Each row of a before or after table is a point. One or more steps were done to the points. Then noise was added and the rows were shuffled. The steps act on columns, c1 being the first. Write out the steps. A step turns or swaps two columns, mirrors them in a line or flattens them onto one, adds a multiple of one to another, or multiplies or shifts one. Angles are multiples of 10 degrees, from the lower column toward the higher: turns from -170 to 170, lines from 10 to 170 but not 90. Use the fewest steps. Two steps may share a column if one is a turn and the other turns, adds or multiplies; they go together, in the order done. Otherwise the lowest column goes first.

Before:
[[-66 -23 -28]
 [-47   4 -41]
 [-43   5 -27]
 [ -7 -60 -29]
 [ 10  23  50]
 [  2  42  74]
 [ 36 -30 -25]
 [ -9  26  51]
 [ 31 -40  29]
 [-41  27 -29]
 [ 38 -18  18]
 [ 22   6  51]
 [ -5 -55  -7]
 [ 29 -39  -6]]
After, 14 rows:
[[-30   0  32]
 [ 26   0 -43]
 [  7   0  28]
 [ 29   2  -7]
 [-49  -2  21]
 [-20   2  38]
 [ 27   1 -67]
 [  5  -1  -4]
 [ 27  -1  37]
 [ 28   2 -41]
 [-50   0  -9]
 [ 40   0 -48]
 [-52  -1   9]
 [-73   2   3]]
Steps: turn c1 and c3 by 90 degrees; multiply c2 by 0

Before, 10 rows:
[[-16  10 -22  -4]
 [ -9   3 -25 -12]
 [  9 -25 -19   0]
 [ 48  24  53  -8]
 [-14   6 -24 -34]
 [-11 -14  -7   2]
 [-18  -6  -9 -33]
 [-17   8 -13  -4]
 [ -7  15  11  -8]
 [ -5  15  -7  -4]]
After:
[[-42   7 -54  -2]
 [-42  10 -61  -2]
 [-12  15 -48   0]
 [-46  -6 -48 -35]
 [ 22 -24 -59  -6]
 [-22   5 -66 -12]
 [-28 -15 -47  -3]
 [120  25  14  -1]
 [-34   7 -64 -33]
 [-16  15 -28  -5]]
Steps: multiply c1 by 2.5; add 0.3 times c2 to c4; shift c3 by -40

Before:
[[  3  41  55 -17   9 -69]
 [-29 -41 -24  30 -32  -9]
 [ -7  11  11  70  32 -57]
 [ -9   6  44  38  17 -29]
 [ 64 -19 -10   3 -14  25]
 [-18  18  56   6  46 -19]
 [ 30 -24 -23  -8  40  13]
 [ 33 -46  -3  -2   7  22]
 [-37  48  24  36  32 -18]]
After:
[[ -4 -57  -2  -2  -7  24]
 [-39 -40 -24  -7 -15  12]
 [-29  12   9  71 -15 -58]
 [-28  60  25  37 -15 -16]
 [-14   9  45  39 -11 -28]
 [ -8 -55  -9   3  41  24]
 [-20  30  55 -17  21 -69]
 [ 52 -13 -23  30 -23  -7]
 [-38  29  56   9 -25 -19]]
Steps: turn c1 and c2 by -40 degrees; turn c1 and c5 by 120 degrees

Before (10 x 8):
[[   2   36   19   27    8   14 -101    8]
 [  -3   11  -10  -22   26    0   40   16]
 [  10   43  -24   -7   23  107   28    4]
 [  19   20   19  -25  -43    9  -33   16]
 [ -37   23  -19   41  -18   11   37   31]
 [   5   54   24    7   27   15    9   26]
 [  -6   45  -20   22   27   -3   13   35]
 [ -34   53   15  -30   20   74  -13   13]
 [   5   37  -53  -23  -73    4   25   -9]
 [ -28   37   19  -13   14   22   48  -20]]
After:
[[-36  52  74  30  29  15  27  -1]
 [ -5  21  16  51  37  25  49 -26]
 [ -9  25  -1  -1  36 -10  81 -15]
 [-17   5  -2  50  36 -20  53 -30]
 [  8  27 108  34  32 -23  68  -8]
 [  7  39   4  22 -64 -54  65   6]
 [  0  -5  14  44  18  18 -61  -8]
 [-19  30  22  26  24  19  88  28]
 [-46 -25  11  40  -8 -20  77 -16]
 [ 13  32   9   5 -33  18   7 -22]]
Steps: mirror c1 and c8 in the line at 170 degrees; turn c2 and c4 by 60 degrees; swap c3 and c6; shift c5 by 10; shift c7 by 40

Before:
[[ 53  52  66   7  29 -10  25  41  -8]
 [-44 -20  23 -54   8   3  27  28  -5]
 [ 29   4   5 -24  -6  17   1  -5  -9]
 [  4 -95  19 -18 -28  15  45  17 -22]
 [ 12 -21  17  -5 -64  18  40  54 -14]
 [ 12  25  44  25  -9  45  38   6  14]
 [ 25 -42  -5  22  29  26  -3  27 -17]
 [ -6 -40 -62  -8 -61 -15  22 -25  58]
 [ -8  -4  39  31 -29   6   1  -5   1]]
After (9 x 9):
[[ 46 -94  -4  13  80   4  40 -33   7]
 [ 20  -3   7  27   5   2   2  -8   7]
 [  5  28  32 -25  42   8  36 -32 -14]
 [ 25 -23 -15 -15  97  -3  38 -52 -24]
 [-29 -18 -10  41  20  -8  22 -47   8]
 [  8 -44 -33  20  37   2  23  58 -82]
 [-16   2  39 -33  29  -1   5 -13 -13]
 [ 52 -45 -17 -24 -20   6  -1 -14  21]
 [ 31  48  25 -17   2   1  27 -63  25]]
Steps: add -0.5 times c2 to c1; turn c4 and c8 by 160 degrees; turn c3 and c8 by -40 degrees; turn c5 and c9 by 150 degrees; add 1 times c7 to c5; multiply c6 by 0

Before:
[[ -1  -2   2  14 -20  14  -1  -9 -21  11   6]
 [ -1  12 -19  13 -23  -5   4 -14  11  24   2]
 [ -3  37  -8  -3 -17 -22 -17 -12 -17   4   3]
 [  0  25 -11   3  12 121 -71   0  10  14  -3]
 [  3  50 -24  21 -15 -11   9  10   4   4  -8]
 [-11   2 -21 -10 -24   0   4   6   4  -9 -26]
 [  1  15   3 -16   3  -8   8 -21  14  14  -9]
 [-14  11  -7  19  -4 -16   4 -28   9 -18  -6]
 [ 12   6 -29  16  -8 -23  -2 -16 -11  10 -30]
 [ 11   3 -22   0   9 -18   7   4   3  -8   8]
 [-27   2  -6  10   5 -15 -14   2   4  20  -3]
 [ 12   3  19  16 -23 -19 -26  -3  12   9   0]
 [ -7  -1  37   6  18  14  -2  -4  -2   9 -18]]
After (13 x 11):
[[ 24 -18  -9  -3 -32 -15   0 -11 -17  22 -18]
 [ -4  12  -8  22 -17  -3  25 -28  10  12 -17]
 [ 23 -12 -31  17  -7  15  20 -17 -12   3 -32]
 [ 26 -21 -26  19 -28   4  29  11   2  30 -13]
 [ -5 -20   4 -16   8   6  31 -21  13   7 -12]
 [-20 -21  -9   4  22  62 -50   2   9  14 108]
 [ 45 -10  17  17 -39 -11  -4  -3  11  -3 -16]
 [ 34  -9   4  15 -39   3  22  -9 -21  -5  15]
 [ -4   6 -22  -3  25 -14  27   6   2   3 -15]
 [ 34 -26 -19  10 -45  -5  22 -12   9   2  -4]
 [-33  -8  39   3  29  24  15  -7  -2  -5   2]
 [ 29   9 -23  -9 -52  23  25   6   6   6 -13]
 [-29 -21  -6   8 -10  -5   3   2   4  -1 -13]]
Steps: multiply c5 by 2.5; turn c1 and c5 by 40 degrees; turn c2 and c10 by 110 degrees; multiply c10 by 0.7; turn c6 and c11 by 60 degrees; shift c7 by 20
